Every row gives one point. The points of each table are mixes of a few directions, plus a little noise. Count the directions of each table, and those that both share. Where both have some left over, give the other angles between the two spaces (their principal angles), to ten degrees, smallest first.
(in the rows, 128 means zero)

First:
[[165  89 118]
 [199  92 136]
 [ 48 111  81]
 [134 135 136]
 [ 95 212 169]]
Second, 6 rows:
[[ 87  68 219]
 [158 174  60]
 [155 167  69]
 [128 128 129]
 [139 144 104]
 [101  89 188]]
Directions: first 2, second 1, shared 0; angles 90

First, 10 rows:
[[132 111 131 135 121 129  98 130]
 [138 128 121 138 154 133 169 161]
 [103 145  99 146 124  97 193 154]
 [205 126 180  91 216 215 127 134]
 [164 128 159 102 162 171 108 114]
 [119  93 117 156  98 107  81 141]
 [175  58 136 168 159 153  74 191]
 [ 83 161 104 125  92  88 166 108]
 [ 50 119 100 144   7  50  40  66]
 [110 210 134  74 148 137 224  82]]
Second:
[[120 141 115 185 175  81 159 233]
 [106  93 109 187 102  75  70 182]
 [136 181 126  94 172 153 246 121]
 [131 117 134 126 119 132  99 117]
 [126 134 125 107 118 141 150  98]
 [113 104 116 187 123  77  82 196]
 [133 123 135  61  77 181 122   8]
 [158 131 164  80 138 181  96  69]]
Directions: first 3, second 3, shared 2; angles 40

First, 9 rows:
[[133 118 110  89 137 187 221  96 100 121 120]
 [133 122 117 106 134 162 182 110 111 124 122]
 [131 123 120 110 132 154 168 114 117 124 124]
 [124 135 143 161 121  77  49 154 152 133 135]
 [124 135 140 154 123  86  64 151 147 131 135]
 [128 128 131 132 127 121 116 133 132 129 130]
 [133 115 104  78 140 206 249  87  92 121 117]
 [125 133 135 146 125 100  85 142 140 130 132]
 [122 139 150 175 117  59  18 164 160 135 138]]
Second, 11 rows:
[[ 98 152 136  91  90 108 104  98 112 168 162]
 [122 124 131 158 139 103  90 157 124 140 124]
 [159 103 114 143 164 171 188 140 135  87  94]
 [ 92 133 131 140 127  92  83 149  88 184 142]
 [185 105 123 163 162 160 162 147 186  44  87]
 [152 137 142 143 113 108  87 128 188  85 129]
 [149 121 131 152 139 125 117 144 158  97 114]
 [143 114 111 102 144 185 214 107 113 109 112]
 [ 96 141 132 113 110 105 101 121  97 176 151]
 [ 87 166 135  43  63 125 134  56 100 181 182]
 [126 112 121 159 158 126 127 162 108 137 111]]
Directions: first 1, second 3, shared 1

First (8 x 18):
[[116 134 144 142 135 109 131 119 133 126 134 128 130 130 124 151 127 130]
 [136 127 114 103 108 176 118 148 121 111 125 121 126 133 160  80 149 112]
 [159 108  92 111 128 134 129 136 120 154 111 136 123 117 104 109 107 141]
 [ 85 148 189 193 169  24 146  81 149 140 151 135 136 128  84 243 103 150]
 [152 114  98 108 121 149 126 140 120 140 115 131 124 122 122  99 121 131]
 [120 133 137 133 129 124 128 125 130 122 132 126 129 130 132 135 132 126]
 [142 123 106  99 107 179 118 150 119 115 121 122 125 131 156  74 146 114]
 [114 137 144 134 127 128 126 125 131 115 136 124 130 133 141 133 139 121]]
Second, 10 rows:
[[148 100 144  94 133 108  80 177 113  78 139 128 105  99 115  85 141 120]
 [126 126 135 136 137 104 129 123 129 131 131 131 127 123 112 146 119 134]
 [143 127  93 112 111 174 137 131 125 144 114 127 131 135 144  96 130 124]
 [141 120 109 122 125 134 131 130 124 143 120 130 128 126 119 120 118 134]
 [146 121 100 110 116 162 130 137 122 137 117 128 127 129 138  96 130 126]
 [ 96 144 165 196 170  26 161  70 148 169 140 140 141 129  71 249  86 161]
 [115 139 139 113 109 175 114 146 125  89 137 116 129 140 178  88 167 101]
 [119 138 132 126 118 150 128 131 129 117 131 122 131 137 152 118 143 117]
 [135 128 110 133 128 130 143 116 129 153 120 131 132 131 120 138 113 139]
 [110 138 148 141 132 117 129 120 135 118 137 125 131 132 135 145 135 124]]
Directions: first 2, second 3, shared 2
